Each point is reached from the start by the listed moves, each made once or not at all, plus a little noise. Is the number of moves made odd or even? Then give how often each move was made.
In the rows, 128 means zero.

Moves:
(1): [170 116 132 102 124]
(2): [158 149  96 146 148]
(3): [164 139 207 176 116]
Start: [146 153 126  96 109]
Points:
[217 163  96  87 124] => even (1, 1, 0)
[226 150 206 118  96] => even (1, 0, 1)
[213 185 171 159 119] => even (0, 1, 1)

Moves:
(1): [166 136 118 104 157  96 109 163 136 100]
(2): [141 173 174 115 137  97 131 149 148  88]
(3): [114 111 145 146 135 116 103 131 105 143]
(4): [146 112 133 167 128 141 143 111 114 168]
(5): [111 119 113 163 138 120 143 116 113 137]
(6): [117 128 125 140 136 218 132 138 115 126]
(7): [129 117 155  96 134 133 158 169 150 111]
(8): [118 144 116 168  89  93 119 160 121 138]
Start: [152 155 119 141 158 161 142 132  89 138]
Points:
[144 126 136 208 173 249 133 127  40 192] => odd (0, 0, 1, 1, 0, 1, 0, 0)
[208 132 139 126 191 145 168 194 104 128] => odd (1, 0, 0, 1, 0, 0, 1, 0)
[143 106 155 199 180 162 177 151  57 183] => even (0, 0, 1, 1, 1, 0, 1, 0)
[180 138  95 204 205 228 161 149  53 154] => even (1, 0, 0, 1, 1, 1, 0, 0)
[147 126 135 152 215 200 146 210  71 114] => odd (1, 0, 1, 0, 1, 1, 1, 0)
[127 116 130 244 181 241 150 121  23 194] => even (0, 0, 1, 1, 1, 1, 0, 0)

Moves:
(1): [112 120 107 117 132 126 113 117 137 111 143  98]
(2): [102 138 126 128 111 113 109 124 118 122 143 146]
(3): [128 127 142 112 143 163 132 118 126 120 120 137]
(4): [113 172 122 143 151 145 154 126 113 123 123 108]
(5): [ 89 104 145 145 120 139 130 133 153 117 114 141]
(6): [121 140 119 100 129 126 147 105 143 120 127 124]
(7): [113 119 147  95 132 124 110 152 116 136 138 129]
(8): [103 143  91 136 126 145 109 125 111 119 128 158]
(9): [144 156 142 121 136 131 109 145 137 136 120 126]
(10): [119 120 130 122 115 151 141 128 141 156 153 138]
(11): [146 122 120 121  86 140 118 141 116 133 130 115]
(12): [137 151 134 123 131 128 133 157 127 111 150 140]
Start: [141 129 132 110 135 122 115 120 131 144 132 133]
Points:
[  7 186 122  51 150 204  87 113 146 126 161 158] => even (1, 1, 1, 1, 1, 1, 1, 1, 1, 1, 0, 0)
[107 135  96 112 120 162 109 117 127 164 157 173] => even (0, 0, 0, 0, 0, 0, 0, 1, 0, 1, 0, 0)
[103 141 132  51 126 202 114 134 111 155 170  89] => even (1, 0, 1, 1, 0, 0, 1, 0, 0, 1, 1, 0)
[ 65 156 123  99  79 168 145 110 147 146 153 138] => even (0, 1, 0, 1, 1, 1, 0, 0, 0, 1, 1, 0)
[ 77  88 144  93 134 188 119 104 174 137 149 134] => even (1, 0, 1, 0, 1, 0, 0, 0, 0, 1, 0, 0)
[113 222 121  46 119 191 119 130 135 123 188 112] => odd (1, 1, 1, 1, 0, 1, 0, 0, 1, 1, 1, 1)
[117 163 101  85 160 174  66 113 130 119 129 138] => even (1, 0, 1, 0, 0, 0, 0, 1, 1, 0, 0, 0)
